Each row of a before or after table is a point. The points were changed in one or more steps. Then noise was added and the rows were shuffled. The steps act on columns, c1 being the first. What was done? A step turns or swaps two columns, mirrors them in a line or flattens them onto one, adds a multiple of one to another, or multiplies or shifts one. Angles are multiples of 10 degrees, from the lower column toward the higher: turns from -170 to 170, lines from 10 to 170 but not 90. Use the fewest steps. Two steps may share a column if one is a turn and the other turns, adds or multiplies; they go together, in the order done. Otherwise the lowest column goes first.
In the rows, 128 means zero.

Before, 11 rows:
[[114  96 112]
 [147 132 113]
 [146 149 155]
 [152 109 165]
 [138 101 164]
 [120 119 130]
 [142 175  82]
 [150 121 161]
 [120 186 124]
 [129 218 112]
 [137 138 127]]
After (11 x 3):
[[147 148 165]
 [113  98 104]
 [121 120 125]
 [137 138 131]
 [147 133 122]
 [153 110 179]
 [144 175  90]
 [151 120 171]
 [120 187 119]
 [128 219 114]
 [137 100 169]]
Steps: add 0.5 times c1 to c3

Before:
[[153 111 111 117 160 137]
 [117 175 195  63 169 143]
 [102  84 136  66 156 122]
 [158 124 119  69 158  78]
 [126 167 120 112 107 136]
 [177 132 125 153 116 159]
 [ 85 156 139 132 133 136]
 [117 131 113  89 111 163]
 [127 134 155 144 142 178]
 [129 131 156 134 168 114]
 [113 140 118 120 151 154]
 [ 90  76 120 104 106 196]
 [143 101  91 105 120 155]]
After (13 x 6):
[[ 64 188 100 117 139  63]
 [114 153 121 124  90 137]
 [ 82 138 181  81 157 128]
 [133 150 139 127 161  99]
 [ 63 103 132 130 174 120]
 [110 100 106 104 133 169]
 [141 138  74 131 141 107]
 [ 91  73  63 156 136 147]
 [124 130 122 100 164 145]
 [117 150 103 135 141 143]
 [116 149 117 170 118 119]
 [172 125 101  91 117 137]
 [ 86 119  94 123 112 147]]
Steps: turn c1 and c4 by -70 degrees; turn c2 and c5 by -30 degrees; mirror c3 and c6 in the line at 130 degrees

Before, 12 rows:
[[201 130 173 132 148 114 183 156]
 [140 101 123 115 135 121 128 147]
 [114 104 185 144 119  89 129 143]
 [186 180 151 118 119 106 141  77]
 [152 120 144 114 164  93 119  97]
 [ 95 134 105 102 140 124 122 125]
 [116 125  50  98 152 152 108 184]
 [125 116 183 126 114 159 107 145]
 [128  78 136  75  81 125 122 144]
 [117 107 111 122 120 128 127  75]
 [127 122 155 144  99 141  87 142]
 [141 128 139  97 133 119 139 107]]
After:
[[129 108 139  76  34 122 121 175]
 [185 122 151 116 108 105 142  54]
 [116 169  51  96 175 151 107 168]
 [119  70 111 122 111 128 127 109]
 [123 136 155 144  72 144  86 143]
 [151  95 145 112 197  92 122 113]
 [141 111 136  96 138 117 139 115]
 [203 151 173 129 168 116 179 147]
 [ 97 130 104  99 149 125 120 118]
 [114 124 186 145 111  89 127 158]
 [141 125 119 113 141 122 131 159]
 [125 131 183 126  98 156 108 144]]
Steps: turn c2 and c8 by -50 degrees; multiply c5 by 2

Before (14 x 11):
[[136 135 154 146 118 140 133 168  81 121 121]
 [140 125  71 155 180 130 145 116 138  96 158]
 [ 83 115 139 136  75 133 147 147 134 132 166]
 [131 101 104 156 169 158 161  80 101 105 156]
 [172 150 162 130  78 159 101 160 100  99 158]
 [ 67 103 176 156  78  68 148 170 123 118 185]
 [120 142 108 147 164 108 148  80 138 108 117]
 [110  81 137 171  71  96 127 149 130 139 142]
 [156  98 110 128 170 100 178 118 132 102 133]
 [153 130 113 153 142 142 190  87 138 114 149]
 [ 89  86 142 105  88 119 130 127 125 118 159]
 [145 123 122 138 177 131 147 114 137 155 155]
 [ 74  94 157 146  83 120 152 185 152 115 139]
 [167 128 191 157 125 168  98 147 123  92 140]]
After:
[[147 112 121 138  89 157 146 114 136  89 132]
 [153 121 113 155 107 124 189  87 141 123 154]
 [ 87  79 143 105 165 110 130 126 125 115 159]
 [157  88 109 129 113 176 178 119 131 146 150]
 [135 127 152 147 128 111 130 170  81 139 127]
 [172 138 163 132 147  73  99 160 100 131 171]
 [112  72 137 170 194 116 129 150 130 111 131]
 [ 67  92 175 156 204 142 149 172 121  99 178]
 [ 75  82 155 146 168 107 152 185 152 129 145]
 [141 115  73 152  87 160 144 115 136 134 171]
 [133  91 104 157  76 131 162  79 101 128 164]
 [167 117 190 159 102  95  98 147 125 149 159]
 [120 132 109 149 113 169 149  81 140 152 133]
 [ 83 106 139 138 167  88 144 149 136 101 156]]
Steps: shift c2 by -10; turn c5 and c6 by 140 degrees; mirror c10 and c11 in the line at 110 degrees

Before, 14 rows:
[[128 144 173 144  91 105 139 107 160 121 133 155 122  90]
 [135 138 149 134 135 151 159 148 152 138 110 125 141 136]
 [ 93 165 136 128 138 148 164 143 133 140 139 163 145 135]
 [143 167 156 147 132 157 137 101 132 159 122 153 104 125]
 [ 91 114 116 113 106 105 162 130 167 179 132 125 151 147]
 [119 121 113 166 147 144 120 131 135 167 167 114 155 141]
 [160 103 124 119 125 117  98  86 119 128 156 110  94 111]
 [ 93 133 165 136 117 110 111  99 120 122 106 139 114 133]
 [106 162 116 112 132 160 117 119 158 160 118 143 164 132]
 [146 162 116 173  77 114 155 139 156 114 144 148 120 137]
 [163 117 165 131 136 127 161 103 164 159 129 165 137 164]
 [118 142 128 121 137 108 157  89 104 147 100 160 139 114]
 [123 111 146 163  77 164 109 138 109 114 161 115 126 106]
 [112 160 171 129 118 109 127  80 101 127 126 113 130 145]]
After (14 x 14):
[[134 130 138 134 147 152 159 176 167 128 123 111 141 118]
 [ 92 155 161 127 125 147 164 166 152 126 145 144 144 115]
 [ 92 105 120 113 111 103 162 134 185 111 113 135 152  75]
 [128 134 177 142 100 105 140  74 166 104 104 110 123 158]
 [119 132 152 121 155 108 156  31 117 105 116 148 141 123]
 [105 151 132 112 137 161 117 106 152 111 126 146 164 102]
 [112 150 144 128 124 107 127   7  99 142 118  86 131 117]
 [142 158 164 148 135 156 138  61 137 105 129 123 103 106]
 [120 110 106 165 111 143 121 134 131 112 167 130 155  91]
 [163 107 180 130 132 125 161  66 181 136 134 123 138  80]
 [122 102 128 163  69 163 111 152  98 121 110 107 125 151]
 [ 92 123 161 136 137 110 111  54 111 136 106 106 114 130]
 [161  93 112 119 104 118  98  23 106 114 144 120  95 138]
 [146 152 136 174  83 115 155 155 170 143 100 150 120 134]]
Steps: shift c2 by -10; turn c3 and c12 by -50 degrees; turn c5 and c11 by 50 degrees; add 0.5 times c7 to c9; multiply c8 by 2.5; turn c10 and c14 by -130 degrees

Before, 9 rows:
[[ 86 131 127 125 105 127 125 135 130 148 105 160 153 140 110 109 174 118]
 [157 158 128 101 171 102 120 172 159 157 162  67 124 113 159 181 116 147]
 [121 153 170 153 115 104 129 113 117 130  93 162 110 171 112 140 161 124]
 [118 153 165 138 113 106  83 135 113 141 116 140 121 127 123 127 114 108]
 [203 133 133  82 197 100 102 183 171 130 178  80  98  95 141 135 140 112]
 [ 80 154 145 144 127 145 130 104 142 135  96 163  98 114 152 134 122 102]
 [112 132 119  90 111 142 121 132 117 120  82 145 127 158 121 147 132 104]
 [ 78 113 128 117  71  81 106  92 215 117 134 108 125 142 126 138 121 163]
 [ 37 102 122 156  70 129 139 136 204  47 147  86 179 151 131 137 142 143]]
After:
[[ 77 112 124 115  70  83 108  92  64 118 137 106 127 143 136 188 128 161]
 [202 134 180  80 198  99 104 184  93 131 179  81 129  94 110 156 133 131]
 [ 37 105  89 155  70 130 139 136  71  48 146  86 128 152 114 183 124 130]
 [158 158 148 100 171 102 121 173  68 157 160  66 127 112 122 117 161 154]
 [ 84 128 136 125 105 127 125 136 141 146 106 161 129 143 100 141  90 121]
 [114 132 166  90 111 140 120 132 120 117  79 143 126 158 129 106 118 116]
 [ 80 154 137 142 126 146 130 103 116 133  95 161 128 114 120 135 154 103]
 [117 154 160 139 112 108  82 135 138 141 118 141 128 128 141 119 128 120]
 [119 153 146 153 118 102 132 112 126 130  94 164 124 171 110 111  96 131]]
Steps: add -1 times c4 to c3; turn c3 and c18 by 20 degrees; turn c9 and c16 by 130 degrees; multiply c13 by 0; turn c15 and c17 by 120 degrees

Before (11 x 24):
[[167 146 134 112  99 145  90 122 131 128 141 159  94 158 139 123 128 139
  146 123 213 175  95 131]
 [150 120 160 116  91 132 133 114 142 123 120 150 138 138 147  93 120 171
  151 110 160 200 153 172]
 [151 102 151 165 161 138 145 190 190 122 114 145 151 112 101 100 129 132
  143 192 113 131 147 108]
 [ 50 214 140 159 134  83  97 157 165  98 165  97  95 126  69 125  76 130
  141  73 105  74 126  62]
 [130 162 137 141 138  55 127 140 174  89 158  83 128  69 112 133 107 151
  151 132 123  64 113  52]
 [153 131 115 117 142 139 106 112 144  90 141 133 127 113 130 121 156 120
  159 128 171 176 144 171]
 [166  98 136 109 129 135 108 160 115 109 135 119 127 113 117 141 102 168
  149 137 166 193 123 174]
 [113 203 110 124 138 106 132 153 176 132 147  79 152 144  98 140 104 148
  115 117  99  87 129  86]
 [125 123 114  86 103 118 109 160 125  89 141 142 135 124 139 106 117 142
  132 132 192 138 151 133]
 [168 113 117 148  83 136  76 146 154 104 118 144 137 148 142 152 140 164
  145 127 172 172 157 155]
 [143 169 150 120 110 124  80 125 102 121  83 138 143 144 121 130 119 140
  151 144 161 161 147 144]]
After (11 x 24):
[[113  80 110 119 138 106 129 153 177 132 147  93 137 145  82 141  76 117
  188 118  99  88 133  86]
 [130  87 138 136 138  54 113 141 174  90 157 108 118  69  83 133  99 146
  144 132 123  63 127  52]
 [150 119 160 132  91 133 153 115 141 123 120 133 133 138 159  93 109 177
  131 110 160 200 133 172]
 [167 103 134 121  99 145  96 122 131 129 140 137 100 158 162 123 155 139
  131 123 213 175  90 130]
 [165 138 137 116 128 136 124 160 114 109 136 109 116 113 128 141  93 180
  118 137 167 192 108 175]
 [126 129 115 118 103 118 151 160 126  90 141 105 128 123 166 106 108 143
  128 132 193 138 110 133]
 [143  82 150 115 110 124 147 125 102 120  84 127 137 144 135 130 103 135
  142 143 162 162  80 145]
 [151 138 151 111 161 137 147 189 190 121 114 167 149 111 105 100 111 144
  104 193 114 131 145 108]
 [169 129 116 140  83 136 157 146 154 104 118 153 142 148 134 152 137 170
  127 127 172 171  75 156]
 [154 107 115 123 142 139 145 112 143  90 141 122 141 114 139 120 168 132
  106 128 171 175 106 171]
 [ 50  54 140  99 134  82 126 158 164  98 167 132  73 125  60 125  82 108
  168  74 104  75  96  62]]
Steps: turn c2 and c19 by 140 degrees; turn c18 and c19 by 30 degrees; turn c4 and c12 by 50 degrees; turn c4 and c15 by -60 degrees; swap c7 and c23; turn c13 and c17 by -30 degrees; multiply c17 by 1.6
